Each row is a point. Each table stands for the endless flat space through its points: a line for two points, a plane for three, and so on. The two share one point or none. Which?
In the rows, 128 means zero.

First, 2 rows:
[[ 88 101 135 124]
 [ 84  99 145 118]]
Second:
[[108 117 115 140]
 [ 90  99 115 134]]
They share: [ 96 105 115 136]

First (2 x 8):
[[120 165 143 175 108 139 111 148]
 [130 130 148 140 158 144 111 103]]
Second, 2 rows:
[[110 149 140 146 114 153 124 138]
 [150 159 140 176 154 133  89 118]]
They share: no point

First:
[[ 95 147 120 136 149 135 146 165 124 137 121  95]
 [ 93 149 118 131 154 126 150 171 133 139 117  94]]
Second (2 x 12):
[[ 97 141 130 151 147 154 149 153 110 138 116  99]
 [ 97 153 106 121 138 124 128 171 125 129 143  90]]
They share: [ 97 145 122 141 144 144 142 159 115 135 125  96]

First (2 x 18):
[[ 87 145 115 172 154  96 127 187 109 150 160 138 122 125 101 100 129 141]
 [132 105 105 147 159 126  92 142 149 105 120 113 147 120 101 150 169 146]]
Second (2 x 18):
[[105 118 124 154 145  99 130 154 142 117 160 132 149  95  86 112 144 165]
 [108 119 119 155 149 104 122 156 139 119 152 129 145 104  91 118 147 158]]
They share: [114 121 109 157 157 114 106 160 133 123 136 123 137 122 101 130 153 144]

First, 2 rows:
[[120 145 132 106 121  95 129 107 147 145 145 141 127 159 117 142 112  83
  136 158  94  86  96 113]
 [124 157 156 126 145  83 149 115 119 117 137 137 159 127 121 142 112 111
  108 118 106 114 108 129]]
Second, 3 rows:
[[103 116 136 131 109  96 102 123 154 126 131 124 121 135 114 118 104  94
  151 152  67  69 103 111]
 [136 164 173  85 118  82 142 100 143 144 129 152 132 159  88 150 144  88
  120 146 110  89  97 138]
 [100 108 144 132 100  95  92 126 160 123 123 121 115 131 105 111 109  95
  157 153  59  59 104 114]]
They share: [121 148 138 111 127  92 134 109 140 138 143 140 135 151 118 142 112  90
 129 148  97  93  99 117]

First, 3 rows:
[[ 83 118 100 123 137 126 146 164  97 112 122 161 129 144  86 159 167 130
  113 122 104  88  96 142]
 [ 97 100 112 115 147 118 156 164  91 132 132 153 143 152 106 159 153 128
  125 130 122  96  88 150]
 [135  61 100 128 148 137 139 173  67 152 142 118 133 190 114 162 148 147
  155 111 149 104  62 182]]
Second:
[[126 126  84  99 120 113 136 164  89  97 143 134 151 160 129 162 156 144
  152 103  92  71 110 114]
 [122 129  92 105 130 127 156 159  89 109 133 152 141 149 128 150 168 148
  148 115 103  67 119 115]
 [ 82 104 102 125 140 117 136 164  99 129 133 142 131 164  93 170 148 128
  108 115 108  97  84 150]]
They share: no point

First, 2 rows:
[[138  90 177  93  86  80 144 128 168  92 148 137 126 135 117  90 170 102
  120 169 129 143 137 149]
 [131  85 186  83  78  75 153 134 172  84 155 140 132 129 110  90 176 105
  125 173 138 148 146 154]]
Second, 4 rows:
[[143 115 163 132 112  75 137 122 191 104 116 118 113 165 145  83 123  80
  107 155  91 124  92 113]
 [192 133 144 145  71  53 133 123 144  73 151 118 115 142 159  34 163  56
   76 142  87 106 119 141]
 [145  87 173 102 100  97 109 118 159 118 152 140 105 147 133 103 161 110
   99 163 129 152 116 133]
 [160  82 163  96  87 100 100 116 127 114 172 152 106 127 127  89 202 106
   91 170 136 157 139 160]]
They share: no point

First (4 x 24):
[[157 112  69 109 172 117  81  98 134 154  80 150  98 109 128 145 104  76
  113  87 131  73 154 155]
 [146 100  62 103 150 113  82 100 140 161  83 153 113 100 116 153 110  91
  107  97 125  95 152 146]
 [170 129 108 118 213 104  83 122 104 133 104 128  75 119 168 118 116  52
  126  74 162  34 142 184]
 [167 130 111 111 218 111  93 122  98 124 100 134  72 125 176 111 116  48
  119  73 169  27 150 189]]
Second, 4 rows:
[[105  82  79  77 142 113  90 108 140 161 116 141 139 115 137 145 149 105
  101 104 133  75 138 144]
 [189 120 119 106 174  75 116 154  74 120  98 153  76  56 145 128 107  73
   87 101 192 135 170 207]
 [155 120 131  71 148 111 100 126  94 161 108 141  91  39 147 139 123  75
   59  98 181 161 186 224]
 [139 103 102 100 141 108  83 139 103 153 107 131 105  78 145 122 129  80
   94 100 155 122 148 182]]
They share: [134  94  90  93 152  99  96 128 116 145 109 143 117  98 140 135 134  93
 101 103 151  93 144 162]

First (2 x 24):
[[147 141 136 135 122  99 101 107 147 168 110 141 160 148 170 136 160 162
  158 142 157 155 157 125]
 [155 147 140 127 122 117  97 119 137 156 104 145 146 164 162 150 140 146
  146 128 163 163 167 135]]
Second, 3 rows:
[[144 145 131 118 119  95  92 111 143 160  95 143 154 147 166 141 135 152
  150 120 175 150 146 136]
 [141 133 119 172 119 110 134 147 131 133 110 140 163 159 169 135 147 179
  111 111 157 144 188  94]
 [171 157 149 145 110 119 116 120 137 145 107 122 157 153 160 126 162 158
  132 141 151 165 170 118]]
They share: no point

First:
[[ 78  97 136  90  65 112  69 194 109 140 183 130 142  76 153 175 173 137
   99 163 152 138 161  54]
 [ 95 134 126 121  83  90  97 174 101 128 171 139 110  85 167 150 175 139
   74 159 145 160 145  71]
 [ 74 104 150  97  74 117  70 192 116 146 186 130 128  70 155 174 178 136
   98 171 142 130 157  56]
 [ 66 129 184 100 101 142  83 182 135 170 183 140 106  64 147 165 183 127
  113 187 124 116 147  70]]
Second:
[[ 96 165 147  98 105 124 113 171 120 146 151 165 123 107 140 135 163 133
  105 156 141 174 133 101]
 [ 93 138 120 101  93 112 131 144  93 164 157 147 120  77 149 138 169 109
  114 165 165 144 157  71]]
They share: [ 95 156 138  99 101 120 119 162 111 152 153 159 122  97 143 136 165 125
 108 159 149 164 141  91]

First (3 x 24):
[[103 113 104 124 126  79 130 129 149 104 128 116 133 126 156 130 167 169
  128 114 161 156 158 155]
 [ 95 104 107 105 115  90 127 130 160 107 131 127 134 145 148 133 161 165
  137 107 167 164 152 143]
 [ 75  96 103  85  97  96 123 140 172  99 135 133 118 163 140 127 157 161
  155 107 185 176 134 133]]
Second (4 x 24):
[[ 96 123  98  85  91 104 108 135 170 121 154 141 110 167 175 178 143 180
  107 105 134 120 196 143]
 [ 96 138  71  91 103 119 123 108 134 148 151  90 104 188 175 172 176 168
  146 120 134 174 172 176]
 [105 110 119 102 110 106 113 120 161 127 129 133 135 153 160 158 160 155
  129 107 161 162 164 136]
 [ 97 129 104  88  88 119  98 123 161 138 144 128 101 174 182 186 157 159
  124 116 149 148 180 143]]
They share: [107 103 114 106 122  95 128 121 159 118 130 132 151 146 148 142 159 165
 128 100 155 160 164 141]
